Each row is a point. Each copy is the shape, with its points in the same order, stretched, turned, moved and blurred by noise. Is it also mirrored, or only turned?
In the rows, 128 means zero.

Shape (6 x 2):
[[132 100]
 [121  78]
 [ 99 103]
 [103 102]
 [122 186]
 [108 154]]
Copy 1 (6 x 2):
[[140 111]
 [128  90]
 [106 108]
 [108 109]
 [121 187]
 [110 152]]
Copy 1 is: only turned
Copy 2:
[[110 100]
 [ 89  81]
 [ 94 116]
 [ 90 112]
 [149 168]
 [123 150]]
Copy 2 is: only turned
Copy 3, 6 rows:
[[140 116]
 [140  95]
 [108 108]
 [111 108]
 [ 92 182]
 [ 96 153]]
Copy 3 is: only turned

Shape (7 x 3):
[[173 100 122]
 [144  77 107]
 [148 177 153]
 [106 149 135]
 [106 135 120]
 [130 128  86]
 [112 161 164]]
Copy 1 (7 x 3):
[[129  79 127]
 [119  86 162]
 [134 127  67]
 [120 156 106]
 [119 149 129]
 [153 122 148]
 [110 153  78]]
Copy 1 is: mirrored
Copy 2:
[[118 170 105]
 [112 142  84]
 [158 141 190]
 [149  98 160]
 [146 105 136]
 [168 117  98]
 [139 107 194]]
Copy 2 is: mirrored
Copy 3 (7 x 3):
[[159 128 160]
 [150  90 144]
 [132 187 140]
 [107 156 106]
 [123 133 108]
 [161 119 111]
 [ 95 177 123]]
Copy 3 is: only turned

Shape, 9 rows:
[[106 126 128 102]
 [148 117 113 141]
 [140  90 109 133]
 [ 82 155  86  94]
 [ 81 121 155  99]
 [104 113 142 123]
 [113 132 184  98]
 [127 150 102 176]
 [121 152 100 175]]
Copy 1, 9 rows:
[[ 93 144 114 117]
 [140 128  92 147]
 [125 125  73 142]
 [ 89 200 117 121]
 [ 59 135 127 119]
 [ 86 125 111 138]
 [ 90 102 147 108]
 [141 149 118 184]
 [137 156 120 183]]
Copy 1 is: only turned
Copy 2 (9 x 4):
[[107 109 126 114]
 [163 131 117 130]
 [162 108  97 129]
 [109  90 148  65]
 [ 85  95 135 135]
 [121 101 130 140]
 [ 77 140 126 156]
 [180 127 162 119]
 [176 123 164 115]]
Copy 2 is: mirrored
Copy 3, 9 rows:
[[117 142 103 119]
 [117 111 148 149]
 [102 100 140 132]
 [ 85 174  84 133]
 [134 134  71 113]
 [128 118  99 130]
 [177 136 109 106]
 [128 128 134 197]
 [129 129 125 199]]
Copy 3 is: mirrored
Copy 4 (9 x 4):
[[ 98 127 107 104]
 [156 124 122 135]
 [147  99 134 120]
 [ 93 124  47 113]
 [ 65 129 118 102]
 [101 124 134 118]
 [ 84 169 147  82]
 [143 148 101 175]
 [147 142 100 174]]
Copy 4 is: only turned

Shape (9 x 6):
[[137 138  95 103 140 149]
 [ 86 130 137 127  92  98]
 [170  60 109 166 118 165]
 [111 130 177  86  87 115]
 [130  89 124 113 161 119]
 [109 120 125 148 104 152]
 [ 91 113 141 138 103 128]
 [142 134 145 147 155 129]
 [134 143 153  79 123  66]]
Copy 1 (9 x 6):
[[135 130 115 117 154 138]
 [ 90 165 150 120  99 111]
 [134  57 127  95  88 127]
 [138 181 175 104 100 121]
 [138 109 136 108 133  80]
 [102 129 146 105 103 145]
 [102 141 159 102  97 118]
 [134 117 152 136 139 117]
 [147 185 148 138 127  93]]
Copy 1 is: only turned
Copy 2:
[[147 129  96 129 110 151]
 [ 75 130 139 128 136  90]
 [168  66  98 226 113 129]
 [ 98 100 187 104 103  91]
 [130  97 130 141 158 153]
 [110 122 116 171 101 125]
 [ 87 114 137 157 122 114]
 [134 140 154 164 133 143]
 [126 130 182  81 155  89]]
Copy 2 is: only turned
Copy 3, 9 rows:
[[120 156 102  97 150 133]
 [ 86 126 153 144 109  94]
 [179 127 110 120  81 198]
 [106 123 191 112 119  95]
 [135 104 100  86 125 116]
 [110 130 138 145 120 164]
 [ 91 115 147 141 110 131]
 [149 112 113 141 154 120]
 [119 138 141 103 123  41]]
Copy 3 is: only turned
Copy 4 (9 x 6):
[[137 116  89  89 115 137]
 [ 95 123 156 146 122  85]
 [185  43 111 151 164 163]
 [103 123 197 102 143 101]
 [130 102  97 105 180 108]
 [114  97 133 146 123 143]
 [ 92 103 147 148 138 113]
 [136 146 117 126 159 151]
 [136 160 160  88 147  65]]
Copy 4 is: only turned

Shape:
[[165 146 166 172 109 111  99 106]
 [104 120 113 106 148 103  95 147]
 [103  66 122 151  96 103 139  89]
 [149 141 107 171 143 168 137 114]
 [153 111 109 168 114 109 149 146]
 [123 130 104 126  68 129 120 162]
 [115 124 100 171 129 131 117  91]
 [150 138 126 162 126 106  90 141]
 [120 133 120 130 107 172 155 158]
 [119  96 147 131 143 165 131 146]
 [111  98 145 152  87 173 140 168]
 [143  71 121 129  91 135 102 104]]
Copy 1, 12 rows:
[[ 99 154 108 203 131 124  96 129]
 [129 135 182  95 102 138 131 146]
 [107 109 121 156  93  92 209 111]
 [118 144 100 137 137 179 122  90]
 [126 124 125 171 129 171 160 163]
 [122 115 103  97 102 131 121 195]
 [106 156 118 143  98 150 166  84]
 [108 151 154 164 116 163 105 147]
 [117 116  91  77 158 156 136 144]
 [103 100 139 105 175 144 138 110]
 [ 71  92  93 105 179 135 134 153]
 [109  69 117 153  92 104 148 115]]
Copy 1 is: mirrored
Copy 2 (12 x 8):
[[174 159 161 169 149 102 122  82]
 [111 106 136 103 141 104  99 153]
 [117  78 107 171 168 149 119 125]
 [149 162 117 114 144 143 167 136]
 [153 116 102 158 151  95 161 133]
 [141  84  94 144  95 105 128 114]
 [136 148 102 142 158 139 127 133]
 [165 145 128 142 150  86 118 122]
 [134  96 123 123  92 136 168 140]
 [144  89 157 109 128 152 146 149]
 [171  67 134 152  93 154 148 141]
 [141  73 123 120 158 149 118  96]]
Copy 2 is: only turned
Copy 3, 12 rows:
[[ 85 142  85  96 135 133 162 176]
 [129 141 144 111 109 133  90  93]
 [ 80 129  83 179 108 164 103  94]
 [140  97 117 158 178 170 140 165]
 [128 115  89 149 120 136  96 172]
 [124 161 147 157  82 166  99 153]
 [117 142  96 159 170 176 133 120]
 [111 145 102  94 137 143 119 168]
 [131 102 174 178 124 162 108 154]
 [104  70 157 143 123 165  86 133]
 [ 93  96 165 176 108 184  77 168]
 [ 95 116  91 138  76 202 113 119]]
Copy 3 is: mirrored
